Each row is a point. To make a cloud, some directions were put in groups of two or more. Within a group, all points are equally far from the middle, so they leave a hole (a ring in 2 directions, a hollow ball in 3). The other directions are filled evenly. Then the cloud was stretched, turned, moved and blurred a little. Count the holes, and give their numbers of directions, smallest first.
(in the rows, 128 means zero)

Cloud (15 x 2):
[[ 76 141]
 [ 97 192]
 [ 76 151]
 [106 106]
 [ 75 146]
 [ 90 118]
 [ 91 188]
 [ 76 139]
 [ 83 178]
 [168 132]
 [ 85 123]
 [ 87 119]
 [ 81 175]
 [ 75 157]
 [ 91 115]]
Holes: 1 (2)

Cloud, 22 rows:
[[121 143  75]
 [179  83  96]
 [ 73 114 128]
 [151  96  75]
 [ 97 122  86]
 [108 154 191]
 [172  65 141]
 [141 187 101]
 [163 193 153]
 [207 131 141]
 [ 74 141 127]
 [ 75 146 150]
 [120  75 178]
 [100 164  99]
 [ 93 116  91]
 [ 76  97 135]
 [ 99 179 121]
 [153 190 105]
 [193  83 127]
 [195 171 125]
 [ 88  82 116]
 [104 179 110]]
Holes: 1 (3)

Cloud, 28 rows:
[[184 116 105 182]
 [ 99 159 179  76]
 [126 149  77  84]
 [139 168  78  92]
 [140 211 129 129]
 [140 120  73 156]
 [141 153 179  72]
 [175 100 156 187]
 [140 157 184  77]
 [ 78 190 127 126]
 [ 97 160 170  69]
 [127  85 175 158]
 [176 192 151 115]
 [183 114 115 189]
 [195 145 149  99]
 [ 65 164 153 108]
 [148 105 184 176]
 [122  92 109  90]
 [150  69 155 141]
 [123 178 131 183]
 [152 176 176 167]
 [192  92 144 124]
 [104  78 127 134]
 [109  75 126 129]
 [181  94 152 181]
 [180  78 150 145]
 [128 154  77  86]
 [169 176  88 108]]
Holes: 2 (2, 2)

Cloud (31 x 4):
[[158 128  66 158]
 [158 143 183 106]
 [174 133  72 138]
 [190 115 128 174]
 [205 109 111 110]
 [143 197 100 149]
 [131  98  84 151]
 [ 57 129 129 165]
 [146 134 106  85]
 [120 166  61 192]
 [ 91  95 172 163]
 [105 130 194 126]
 [171 135 153 168]
 [114 123 169 184]
 [140 174 138 157]
 [120  85 170 189]
 [ 48 147 107 180]
 [111 134 193 117]
 [113 126  73 188]
 [120 158 113  79]
 [ 99 128 117 199]
 [109 138  54 179]
 [171  88 104 111]
 [127 120 140 197]
 [106 190 114 181]
 [ 61 187 125  99]
 [ 81 125 162 114]
 [144  93  97 119]
 [125 172  65 190]
 [ 91 133  64 136]
 [121 196  94  87]]
Holes: 1 (3)
